Rows are points. Examples show where two turns around zero, p and q, send a point. Where does a point land after both, in the order given? Backwards means that the second turn is done in reverse. Each puzzle has new turns, and all numbers are rounded.
In the rows, 128 means zero.

Turn p:
[ 85 101] => [ 77 126]
[123 144] => [132 144]
[175 139] => [174 114]
Turn q:
[ 72 129] => [107 180]
[157 111] => [124  95]
[154 144] => [153 111]
Where do these land?
q, then p: [104  88] => [ 91 156]
q, then p backwards: [154 109] => [138  97]
q, then p: [130 188] => [187 119]
q, then p: [124 127] => [127 132]

Turn p:
[ 97 129 113 128] => [118 146 101 129]
[140 177 115 121] => [170 152 133 148]
[188 122 130 177] => [134  75 162 173]
[108  91 157  67] => [114 135 129  50]
[132 128  92 162] => [129 111 103 167]
[103 122 161 113] => [105 151 141 101]
Turn q:
[ 84 147 153 129] => [117 170 160 126]
[112 171 174 113] => [155 171 165 150]
[121 100 115 103] => [132 114 128  90]
[102 162  92 118] => [126 173  96 113]
[182 105 121 148] => [130  74 108 152]
[166  82 112 156] => [107  66 110 135]
Where do these land?
q, then p: [112 128  86 104] => [167 137 103 110]
q, then p backwards: [166 124 190 145] => [184 148 136 172]
q, then p: [68 99 94 94] => [165 170 116  69]
p, then q: [130 169 133 156] => [111 135 131 174]
p, then q backwards: [150 132 147  95] => [118 113 144  91]
p, then q: [120  94 118 179] => [ 70 130 134 105]
q, then p: [149 150 128 123] => [139 110 130 151]

Turn p:
[110 120 129 103  93  69] => [100 101 138 174 104  91]
[105 114 127 121  97 105] => [108 108 132 156 102 126]
[127 105  94 143 108  89] => [114 112 134 184 142 136]
[170 184 168 174 120 121] => [ 94 210 126 113 142 110]
[132 147 108  80 181 193] => [187 104  90  63 146 125]
[113 125 116 117 163 150] => [146 103 126  98 144 138]
[ 97 135 115 144  92 126] => [ 92 118 109 143 111 148]
[113  85 138 127 155 114] => [140 102 175 129 130 136]
[185 137 158 144 143 185] => [172 195 123  92 130 142]
Turn q:
[139 117 110 112 122 156] => [149 119 102 117 112 138]
[166  96 119  95 125 116] => [157 138  87 127 136  96]
[216 105 137 166 111 148] => [176 116  99 211 114 119]
[127 147  89 119 112 116] => [117 159 119 115  96 126]
[ 85 127 179 163 110 122] => [125 102 200 132 142 125]
[ 55 149  91 112 170 159] => [ 72 106 122  63 119 174]
[139 170 137 105 124 114] => [132 175 133 127 142 145]
[ 97 113 161 152 149  92] => [ 96 110 164 132 162 100]
Where do these land?
p, then q: [149 111 131  89 134 126] => [141 145 119 160 132 101]
q, then p backwards: [130  94 119 132 151 133] => [109 145 104 105 128 120]
p, then q backwards: [137  99 143 139  90 149] => [145 162 109 142 100 147]
p, then q backwards: [109 195 159 150 163 111] => [ 75 127 116  98 161  74]
q, then p backwards: [164  90  78  99 129 175] => [122 146  96  76  97 185]
p, then q: [ 53 150 137 135  80 114] => [130  95 171  67  87 107]
p, then q: [155 157 129 153 150  88] => [ 77 139 139 128 164 138]

Turn p:
[147 144 150  46 123 113 111 104 139] => [147 150 124  80  68 120  88 152 137]
[128 106 130 117 169 145 187 148 122] => [108  80 111  97 152 102 153 150 145]
[135  84  83 121 137 126 131 131 173] => [ 86 126  90 147 149 124  88 148 141]
[171 151 141 167 126 124 113 121  85] => [175 116 134 159 112 117 150  84 133]
[ 88 182 146 151 144 108 130 108  73] => [157 138 182  98 143 109 157  80  96]
[118  88 129 146 159 126 135 169 107] => [118  97 107 145 151 102 156 147  96]
[150 120 102  87 143 168  98 143 142] => [157 148  88 129 138 124 106 175 150]
[109 172 116  99  82 110 139 134 170] => [ 88 189 146 106 104 147 128 129 153]
[112  92 104 180  84 142 135 127 126] => [102 119 109 164 157 180 140 101 114]
[123 141 178 165 113 117 102  95 143] => [140 117 187 155 104 154 113 114 115]
Turn q:
[129  75 161  95 127 163 158 101 154] => [125 107 123  99 161 154 161  64 113]
[161 119 121 106 101 151  91  84 132] => [138  73 105 103 136  98 115 108 149]
[101 129 129  80 146  83 145 138 136] => [ 75 171 103 131 133 122 150 123 123]
[162 137  66 166 132 143 110 119 135] => [153  94 143 176 138 114  98 142 166]
[ 75 168 111 136 151 126 138 141  89] => [125 179 110 143 121 153  81 157 112]
[162 113 121 101  82 157 114 138 140] => [150  86 102 108 130 129 161 129 162]
[157 119 170 108 110 161 101 101 171] => [131  88 145  65 145 114 142 100 149]
[133 132 120 159 171  96 107 164  81] => [132 146 141 164 132 104 118 187  85]
[ 97 133 160 127 149  88 140 141 150] => [ 85 168 155 119 118 132 142 127 111]
[186 123 120 137  77 141 131  81 120] => [176  82 116 129 102  93 129  88 150]
[104 168 127 159 160 118 163 173 108] => [144 196 150 154 122 151 118 162 117]
[ 68 119 132 162 129 108 137 156 120] => [102 147 144 145  96 174 121 150  97]
Where do these land?
q, then p: [136 125 148 119 143 154 108 131 149] => [131 112 126 107 122 108 117 160 124]
q, then p: [155 114 127 154  84 149 153 156 109] => [124  98  93 148 109 148 146 116 173]
q, then p backwards: [164 116 125  95 139 142 120  68 136] => [142 124  89 146 168 113 158  99  97]
p, then q: [158  97 151 136 138 151 105  74 160] => [130  54 154 109 141 128 138 156 122]
q, then p backwards: [ 91 135 121 142 131 150 107 128  97] => [118  92 132 104 122 139 102 106 142]
q, then p: [139 157 112 192 125 144 159 156 137] => [149 111 155 174  95 148 152 142 167]
q, then p: [ 87  96 134  96 130 105 143  97 130] => [135 139 133  91 171 150 113 100 104]
p, then q: [120 160 135 161  95  67 125 156 119] => [145 161 129 118  67 133  96  90 114]
q, then p backwards: [ 54 174 132  94  85  92 124 145 120] => [137 118 113  54  65 105 139 147 165]
q, then p: [143 120  87 130 114 140 105 158 142] => [ 94 111 117 161 144 127 136 158 137]
q, then p: [161 114 135  90 225 113 160 139 109] => [147 111 172 108 157  38 146  88 128]

Turn p:
[128 194 160 137 108 167 130 119 129  58 131] => [145 150 175 137 149 169 131 103  75  67 125]
[171 102  80 110 180 109 154 134 139 141  92] => [147 147  74  88 154  87 138 145 139 162  93]
[133 144 216 167 120 133  99  98  94 157 157] => [116 118 194 175 155 144 129  79 158 144 181]
[152 114 145 135  77 150 122 108 109 119 165] => [161  94 136 159 111 164 139  92 136 121 136]
[106  75  97 140 157  90 143 133 123 111 116] => [103  93  81 122 143  88 146 160 119 132 126]
[113 105  72 109 176 100 165 130 150 163 156] => [102 151  54  90 107 105 154 149 153 143 143]
[124 110 194 130 111 164 121 164 121 139 153] => [122 105 196 138 115 155 162 129 161 130 128]
[118 116  54 149 160 136 119 127 165 147  94] => [111 154  63 125 147 130  95 177 141 136  97]
[117 149 187 120  71 136 140 106 145 118 114] => [121 126 180 154 103 123 115  77 124  91 107]
[117 185 114 130  94 142 141 145  92 117  98] => [130 155 151 143 110 147 114 124  59 144 112]
[144 142 153 132 100  97 101 154 142 122 152] => [163 127 162 148 107 110 125 143 137 109 157]
[113  99  64  77 182 112 102 119 129 144 107] => [115 116  70  56 135 112  89 159 136 156 128]
Turn q:
[120 147  89  76 146  99 154 152  91 142 121] => [112 170  87 108 155 141 134 150 131 184 129]
[136 170 172 111 163 192 102 157 146  87 134] => [147 146 164 126 155 194 103 138 115  71  86]
[132  87 120 114 133 112 114 145 122 152 126] => [104 104 139 123 136 121 122 151 129 160 146]
[ 49 104 119 168 127  91 146 110 133 144 169] => [105 133 130 183 106 118 129  59 135 166 173]
[113 127 146 125 164 122 115 121 176 137 100] => [125 118 167 160 138 131 144 130 154 137  89]
[139 115 146 127 107 165 160 111 119 126 108] => [140 101 115 100 114 148 163 121 130 105 131]
[158 189 149 144  92 189  89 109  65 162 168] => [172 157 143  51  60 143  76 115  86 106 128]
[152 132 118 100 153  42 134 171 168 164  99] => [138 147 145 165 170  87 155 195 142 192 122]
[107  94 114 135  76 137 166  96 119 125 187] => [128 118 100 117 107 124 125  80 154 114 205]
[136 133  84 168 165 116 112  96 141 124 136] => [136 114 115 146 138  86  92  92 136 141  92]
[157 113 156 148 152 123 168 114  83 120 125] => [139 111 123  93 158 118 163  97  84 130 131]
[137 108 108 103  69 108 101 109 138  72  92] => [ 76 130  98 128 115  89 141 167 155  71 130]
[127 146 142 145 117 169 102 174 164 109 100] => [142 115 138 166 112 164 116 168 115  87 101]
Where do these land?
p, then q: [147 109 129 145 104 131 136 150 182 120 159] => [157 114 100 164 145 117 142 147 127  84 131]
p, then q: [148 148  94  45 167 113 137 160 104 195 165] => [170 181 132  83 103 141 120 181 196 162 173]
p, then q: [103 146 176 141 126 149 135 116 149 138 108] => [115 145 158 153 113 140 152  98 124 105 102]
q, then p: [145 147  60 161 131 130 141  88 100 173  60] => [141 124  77 139  79  80  81 128 122 182  75]
q, then p backwards: [184 145 145 128 139 177 142 123  81 126  63] => [135 101  89  75 139 165 159 159 123  64 110]
p, then q backwards: [127 152 109 113  82 149 133 134 132 121 126] => [112 164 137 153 120 161 113 137 120 135 122]
p, then q: [ 99 134 123 139 134 179 117  93 139 111 130] => [103 115 121 130 125 168 107 104 137 103  93]
p, then q: [152 117 150 140 137  85 142 165  98  82 130] => [137 125 125 113 178 108 160 121  88 153 164]
p, then q: [ 97 119 134 187 133  96  97 124 124 105 183] => [135 112 121 167 161 137  82  84 101 116 176]
p, then q: [112 113 116 104 133 136  53 155 136 144 123] => [113 113 172 139 129 154  93 184 133 121 146]
q, then p backwards: [111  77 141 118 122  53 146 103  91 137 173] => [109 147 172 128 181  69 146 104  81 159 147]
p, then q: [122 140 159  89 133 119 102  78 169 122 103] => [ 82 154 166 129 141 100 119 127 159  93  99]
q, then p: [117 116 128 154 126 146 183 175 161  88 140] => [142 126  84 148 180 170 174 143 129 124 127]

Turn p:
[141 105  96 125 120 123 150  94 125 145 120 120] => [153 128  99 128 128 140 120  99 145 115 158 131]
[140 126 113 141  97 125 142 140 132  99 140 109] => [150 146 114 124 127  99 130 156 148 117 130 136]
[150 120 121 127 125 140 164 140 138 126 152 146] => [141 154 132 122 158 124 150 129 148 141 146 123]
[113 160 163 148 138 137 107 141 139 147  83 139] => [115 108 143 126 110 168 117 144 114 163  86 134]
[136 134  96 135 144 145 123 150 116 122 138 114] => [135 146 108 105 143 120 134 136 101 115 121 121]
[119 114 119 154 128 115 125 118 124 138 158 132] => [118 145 123 148 137 140 137 127 134  95 131 137]
[135 126 125 133 136 125 141 119 146 121 148  96] => [128 126 103 131 141 107 139 118 148 118 113 128]
[118 166 171 108 133 146 101 119 118 141 117 134] => [105 112 151 134  89 134 141 117 106 159 106 113]
[100 128 167 127 129 163  98 122 119 122  98 145] => [135  91 159 152 107 146 132 143  96 145 113 112]
[130 147  91 133 117 108 156 128 119 102 151 133] => [133 148 122  96 128 110 150 136 143 105 149 157]
[138 142 158 115 120 135  73 133 140 140 105 152] => [114 123 166 129  97 147 102 133 121 144 105  91]
[143  98 122 123 122 100 156 136 100 135 138 113] => [133 153 113 145 144 105 109 112 129 128 156 154]
[ 86 133 148 101 128 136 101 140 147 150 105 136] => [ 91  88 135 134 116 147 115 146 115 150 131 104]
[143  92 101 124 154  94 155 112 129 103 138 124] => [144 124 126 118 168 106 117  98 146  95 148 151]
Turn q:
[141 147  97 126 147 126 100 108 108 145 120 110] => [117 130 114 142 113 157 132  86 119 141 143 144]
[138 146 133 157 122 126 105 148 163 114 117 129] => [145 149 116 130 122 134 119 132 139  87 153 108]
[122 122 148 156  96 110 155 126 123 145 149 127] => [147 124 151 138 139 108 151 153 152 150 145 120]
[127 117 146 135 143 132 134 118 138 126 124 157] => [131 143 127 126 150 136 113 150 134 127 114 138]
[ 99 146 114 127 123 161 161 106 151 137 147 102] => [121  74 137 129 118 141 153 142 151 107 126 153]
[107 123 157 117 125 110 107 127 102 154 118 103] => [129 130 125 172 115 121 143 137  94 153 126 120]
[ 98 105 142 133  93 113 117 144 118 126 108 152] => [144 149 157 149 135  84 116 138 110 122 124 127]
[126 160 109  90 108  99 124 117 116 118 134 107] => [126 109 158 127  84 142 128 100 119 143 124 107]
[161 116 136 130 146 160 144 136 115 156 101 166] => [160 148  90 109 157 124 125 123 129 142 102 162]
[145  99 108 110 131 153 152 114 156 103 134 133] => [104 108 123 102 147 122 115 118 160 110  96 128]
[142 151 130 120 150 152 100 131 116 148 148 128] => [137 109  94 127 125 152 112 123 109 142 149 139]
[110 107  98 116 147  99 136 142 149  99 135 108] => [ 72 137 139 112 101 115 128 132 136 113 124 116]
[149 127 147 147 132 123 128 146 109  92 128 141] => [135 152 131 100 157 130 129 131 112 127 139 101]
Where do these land?
p, then q: [ 96 179 150 108 115 142 117 129 150 120 145 144] => [136 112 142 136 111  80 158 164 129 123 102 127]
p, then q: [140 113 145 138 133 105 134 124 119 123 132 110] => [132 158 139 137 134 145 115 126 137 123 137 132]
q, then p backwards: [135 117 140 138  31 142 110 112 139 139 127 134] => [156  58 159 110 124 139 132  92 143  82 128 120]
q, then p backwards: [140 131 102 130 149 143 108 120 115 109 143 140] => [126 124 107 114 154 104 132 131 123 152 114 139]
q, then p: [136 114 139 100 141 130 167 117 117 139 143 119] => [124 112 109 131 144 152 102 127 124 156 152 126]
q, then p backwards: [117 122 148 140 153 140 141 113 143 115 117  73] => [ 84 137 126 149 138 150 118 119 149 143 167 126]
p, then q: [135 114 127 115 131 130 127 128 138 133 144 153] => [117 112 120 132 129 147 137 149 128 127 131 118]
q, then p: [128 116  89 120  98 144 139 128 125 107 124 136] => [125  96 156 140 122 116 116 102 148 118 133 133]
q, then p: [123 114 151 129 144 121 125 130 116 131  95 146] => [128 137 132 101 115 142 127 126 105 142 113 149]
p, then q backwards: [108 124 136 140 132 140 161 143 109 137 135 140] => [115 129 140 155 146 133 130 117  99 147 129 124]
p, then q: [141 177 148  98 128 129 105 126 127 142 134 141] => [150 101 151 167 109 118 148 137 120 133 105 127]
p, then q: [141 131 129 139 127 113 115 187 129 126 129 148] => [146 137 109 129  98 140 120 148  81 124 137 130]
q, then p: [135 128 122 144 144 121 153 113 135 137 111 134] => [130 117 134 106 133 145 144 133 142 151 126 124]
p, then q: [118 122  54 140 140  78 108 126 125 120 133 102] => [ 90 124 164  97 120 137  74  98  97 101 126 114]
p, then q: [126 117 141 139 153 143 110 123 134 143 108  99] => [115 146 118 147 146 123 143  94 120 120 126 146]
